Rows are points. Each copy is the shape, with its points in the same order, turned, moved and blurred by noise. Say if it was mirrored as well.

Shape (8 x 3)
[[ -6  18  20]
 [-87  18 -23]
 [-14 -61  30]
 [  2 -38 -26]
 [ 25 -23  40]
 [  5 -22   8]
 [  4 -27  -5]
 [ 26  41 -38]]
Copy 1 (8 x 3)
[[  2  14  23]
 [-64 -41 -20]
 [ 35 -55  41]
 [ 41 -33 -14]
 [ 44   2  51]
 [ 31 -16  16]
 [ 32 -23   7]
 [ 17  46 -42]]
Copy 1 is: only turned
Copy 2 (8 x 3)
[[-19  31  11]
 [ 50  95  14]
 [ 11   3  78]
 [ 38  -9  26]
 [-30 -10  40]
 [  4   3  32]
 [ 16  -3  31]
 [  9   8 -51]]
Copy 2 is: mirrored

Shape (6 x 3)
[[ 15  -5 -11]
 [ 14  -9  -9]
 [  2   4 -12]
 [-27  -6  20]
 [  2 -37 -15]
 [  4  -9  90]]
Copy 1 (6 x 3)
[[ 32   2   7]
 [ 27  -1   6]
 [ 23  13   0]
 [-20   9  19]
 [ 15 -23  -9]
 [-14  -4  95]]
Copy 1 is: only turned
Copy 2 (6 x 3)
[[ 24  -9   0]
 [ 22 -11   1]
 [ 12   4 -11]
 [-27   0   7]
 [  5 -37   9]
 [-21  49  70]]
Copy 2 is: only turned

Shape (9 x 4)
[[ 25  25 -35 -25]
 [ 16  60 -29 -86]
 [-64 -27  19  13]
 [ 25 -35 -16  30]
 [  3  -6  -7  51]
 [  7 -30  44  75]
 [ 17 -22 -63  14]
 [ 32  34 -52 -27]
 [  5  14 -38  41]]
Copy 1 (9 x 4)
[[ 20  27 -45 -11]
 [  1  94 -62 -45]
 [-69 -40   9 -16]
 [ 30 -44  -6  -5]
 [ -3 -39   1  36]
 [  3 -49  52  35]
 [ 34 -39 -56  -2]
 [ 31  45 -66 -15]
 [  6 -13 -27  34]]
Copy 1 is: only turned
Copy 2 (9 x 4)
[[ 40 -15 -17 -28]
 [ 22 -25  -7 -95]
 [-49  -3  16  46]
 [ 43 -14  -6  53]
 [ 25  22  -9  51]
 [ 23  34  41  90]
 [ 37 -31 -47  32]
 [ 48 -12 -32 -38]
 [ 32  21 -37  29]]
Copy 2 is: only turned
Copy 3 (9 x 4)
[[ 12  -8 -38 -34]
 [ 15  13 -52 -95]
 [-54 -10  52   9]
 [ 25 -33  11  36]
 [  6  -8   8  52]
 [ 19  17  67  62]
 [ 15 -63 -34  18]
 [ 27 -22 -61 -32]
 [  9  -7 -35  35]]
Copy 3 is: only turned
Copy 4 (9 x 4)
[[ 55  11 -39 -18]
 [ 85  44 -24 -72]
 [-43   5  30  -3]
 [  5 -38 -39  20]
 [-12   0 -37  37]
 [-68 -20 -59  30]
 [ 48 -31 -18  34]
 [ 78  16 -40 -11]
 [ 22  12 -32  41]]
Copy 4 is: mirrored

Shape (12 x 6)
[[ 30 -16  60 -32   4   9]
 [ 34 -12  49 -34  28   2]
 [ -6  25 -41 -12  19  -2]
 [ 45 -19  64 -15   3  44]
 [-90  26 -32 -29  17  11]
 [ 13 -56  20 -16  32  22]
 [-62  19 -28  17  44 -34]
 [-95  32   2  16  23 -15]
 [ 16 -40  42  -4   5  40]
 [ 42 -61  55 -23 -26  -4]
 [-18  28 -28  34   6   5]
 [-60  13 -15 -12 -10 -11]]
Copy 1 (12 x 6)
[[  7 -32  44 -14  12  28]
 [ 12 -12  37 -35  30   9]
 [ 26  30 -59 -32  -6  -7]
 [ -2 -18  45  14  42  52]
 [-55  27 -66 -36 -38 -13]
 [-10 -49  -9  -6  49  18]
 [-25  42 -57 -20  -7 -65]
 [-64  55 -33  -5 -19 -48]
 [-22 -27  10  13  42  34]
 [  0 -69  35  15  25  13]
 [  4  41 -50  22 -10 -11]
 [-24  17 -38  -3 -47 -19]]
Copy 1 is: only turned
Copy 2 (12 x 6)
[[ -1   5  53  -9 -48 -15]
 [ -5  13  39  -8 -45 -35]
 [ 13   9 -33 -11  28 -25]
 [  8  11  44  15 -72   7]
 [-43  27 -35 -37  68  20]
 [-35 -15  -2   6 -54 -16]
 [-40   4 -23  12  73 -33]
 [-53  18   2   9  90   8]
 [-15  -9  19  16 -56  13]
 [  0 -50  59 -14 -63  -9]
 [ 16  -2 -25  27  43   0]
 [-18  -8  -4 -26  56   9]]
Copy 2 is: mirrored

Shape (14 x 8)
[[-16  19   1  -3  33  12  39 -54]
 [ 25 -21 -57  47  45  35   9 -68]
 [  1 -10 -33  33  31  -3  16   1]
 [ 35 -15 -40  38  38  44 -23 -52]
 [-41  33 -10 -45 -30 -15 -18  42]
 [  5 -19   7  -5  -4 -13  -4   7]
 [-34  29 -40 -30 -31 -30 -39 -14]
 [  9  26  28  -8  13 -67   9  34]
 [  2 -41  -5  -1  18 -45   3  27]
 [-11 -20   7  22  16  -4   6  46]
 [ 16  18 -18 -34  63  18   1 -23]
 [-35  -1  39 -62  -8 -38  -4  10]
 [-74  24   1 -35  12 -42 -49   9]
 [-31  32  44 -20 -10 -31 -33  18]]
Copy 1 (14 x 8)
[[ 29  46  10  13  55  33  10  22]
 [ 54 -24 -54  -7  46  77 -21  42]
 [  1 -23 -17   0  38  11 -19  29]
 [ 60 -12 -50 -26  29  51 -44  22]
 [-36  33  25  30  12 -29 -22 -59]
 [ 15  -2  -9  -4  27 -38  -4  -9]
 [  9  19 -14  66  16   6 -17 -53]
 [ -2  21  14  30  15 -82 -20  31]
 [  1 -24 -32   7  51 -58  -8   5]
 [-16 -24  10 -29  43 -47 -21  10]
 [ 10  64 -42  -6  57  24 -25  21]
 [  3  55  18  26  49 -67   0 -43]
 [-14  25  14  62  70 -29 -51 -54]
 [ 16  43  29  23  32 -57 -41 -33]]
Copy 1 is: only turned
Copy 2 (14 x 8)
[[-38  12  -2   9  68   8  37 -21]
 [  5   9 -68  46  50 -16  52 -59]
 [ -2 -11 -49   7  26 -19  24   4]
 [ 23   9 -58  47  40  -2  19 -64]
 [-14  36  16 -18 -26  35 -14  50]
 [-10 -26  -9  -4  -5  12  -4  -7]
 [-25  65   2  -7 -38   8  -1   1]
 [-11 -20  18 -64  12 -20 -27  17]
 [-20 -42 -37 -35 -13  -5  -1   5]
 [ -4 -40 -30   4  12   2 -14  32]
 [ -2  22 -34 -28  62  38  11 -30]
 [-57  -7  29 -42 -12  44 -20  13]
 [-65  50 -16 -25 -13  17 -50  28]
 [-33  11  31 -19  -2  11 -56  15]]
Copy 2 is: only turned
Copy 3 (14 x 8)
[[-32  40  30 -55  -8 -25  41   8]
 [-95  37 -20   0   6 -60   3 -10]
 [-51  22 -15  -2  17   9  10  19]
 [-57  27 -14   9   3 -66  -9   5]
 [ 49 -25  19 -51  -4  44 -26  28]
 [ 19  -9 -16  -1 -10   5  19   5]
 [ 25 -12   2 -63  11  13 -43 -24]
 [ 52  41 -14 -15   6  50  31  25]
 [ 10 -12 -42   0  15  25  27  22]
 [  4  -7  -1  18   5  27  19  48]
 [-14  33 -16 -53   2 -42  13  50]
 [ 68 -24   0 -54   1  21  43  14]
 [ 60 -26  21 -63  61  15 -10   6]
 [ 78   6  25 -26  11  17   8  11]]
Copy 3 is: mirrored
Copy 4 (14 x 8)
[[  6  -4  42 -51  39   2   5  14]
 [  8 -33  29   0  69  33 -71  -5]
 [ 14 -46  14  10   9  19 -22  19]
 [  3 -22   3  14  68  30 -56 -31]
 [-21  41 -30  17 -28  -7  51  41]
 [ 18   0  -4   1 -26  -5  -3  -5]
 [-36  53  -1  30  -7 -30   7  34]
 [ 38 -19  10  21 -30 -47  55  18]
 [ 24 -33  -6  13 -42 -37 -16  20]
 [ 10 -46 -16   3 -40  13  13  12]
 [ 29  -6 -24 -32  60  -6  -1  19]
 [  7  30  -9 -36 -43 -58  31  14]
 [-61   7 -24  -1 -13 -57  38  25]
 [-12  18  -8   5 -28 -31  59 -15]]
Copy 4 is: mirrored
